Each row is a point. The last column is the point's height on a tilted bowl or saddle (a function of degree 2), plus a little noise. Along how many of its main directions does it bend up, bend down or stay straight?

Points, 18 rows:
[[-0.36  0.40 -0.26 -0.33]
 [-0.08 -0.16  0.13 -0.27]
 [-0.22  0.34  0.07 -0.26]
 [ 0.05 -0.30 -0.54  0.72]
 [-0.35 -0.36  0.05 -0.27]
 [ 0.13  0.01 -0.24  0.01]
 [ 0.54  0.27 -0.01  0.08]
 [ 0.60  0.11 -0.01  0.04]
 [-0.39  0.21 -0.07 -0.38]
 [-0.31 -0.26 -0.19 -0.03]
 [-0.02  0.29  0.23 -0.10]
 [ 0.33  0.19 -0.54  0.24]
 [-0.30  0.25  0.18 -0.30]
 [ 0.01 -0.18  0.20 -0.26]
 [-0.02  0.26 -0.28 -0.13]
 [ 0.10  0.20 -0.09 -0.16]
 [-0.22  0.58 -0.17 -0.22]
 [ 0.20 -0.03 -0.09 -0.09]]
Directions: 1 up, 0 down, 2 straight

Points:
[[ 0.31 -0.22 -0.08 -0.45]
 [-0.10  0.32 -0.53 -0.14]
 [ 0.41  0.10  0.07 -0.10]
 [ 0.04  0.03  0.04 -0.30]
 [ 0.29 -0.06 -0.68 -0.20]
 [ 0.08  0.51  0.11 -0.43]
 [ 0.33  0.00 -0.11 -0.26]
 [ 0.01  0.03 -0.17 -0.28]
 [ 0.16  0.41  0.40 -0.21]
 [-0.15  0.26  0.00 -0.34]
 [ 0.18 -0.20 -0.25 -0.44]
 [-0.01 -0.14  0.35 -0.17]
 [ 0.01  0.01 -0.03 -0.30]
 [-0.34 -0.06 -0.46  0.08]
 [-0.21 -0.22  0.24 -0.15]
 [-0.13 -0.44  0.33 -0.22]
 [-0.08 -0.37  0.57 -0.04]]
Directions: 2 up, 1 down, 0 straight

Points (25 x 5):
[[-0.55 -0.07  0.51 -0.43  0.63]
 [ 0.25 -0.13  0.26  0.12  0.03]
 [-0.37 -0.07 -0.53 -0.09 -0.45]
 [-0.19  0.01 -0.03  0.01  0.06]
 [-0.26 -0.01 -0.17 -0.09 -0.03]
 [ 0.30  0.11  0.05  0.20  0.06]
 [-0.45  0.25  0.20 -0.30  0.52]
 [ 0.12  0.02  0.54  0.60 -0.32]
 [ 0.31  0.33 -0.04 -0.33 -0.02]
 [ 0.04  0.77 -0.01  0.45 -0.42]
 [-0.27 -0.09 -0.03 -0.14  0.02]
 [ 0.15  0.20 -0.38 -0.17 -0.23]
 [-0.08 -0.15 -0.38 -0.09 -0.30]
 [-0.25 -0.01  0.16  0.13  0.10]
 [ 0.33  0.32 -0.23 -0.01 -0.09]
 [-0.09 -0.10  0.19  0.46 -0.04]
 [-0.10 -0.36 -0.15 -0.20 -0.30]
 [ 0.16  0.06 -0.13 -0.37 -0.06]
 [ 0.09 -0.20 -0.22  0.25 -0.03]
 [-0.44 -0.29  0.02 -0.14 -0.07]
 [ 0.24 -0.10 -0.25  0.35  0.09]
 [-0.09 -0.42 -0.02  0.28 -0.18]
 [ 0.01 -0.14 -0.11  0.01 -0.05]
 [ 0.17  0.42  0.29  0.23 -0.11]
 [-0.15 -0.58 -0.06 -0.47 -0.58]]
Directions: 1 up, 2 down, 1 straight
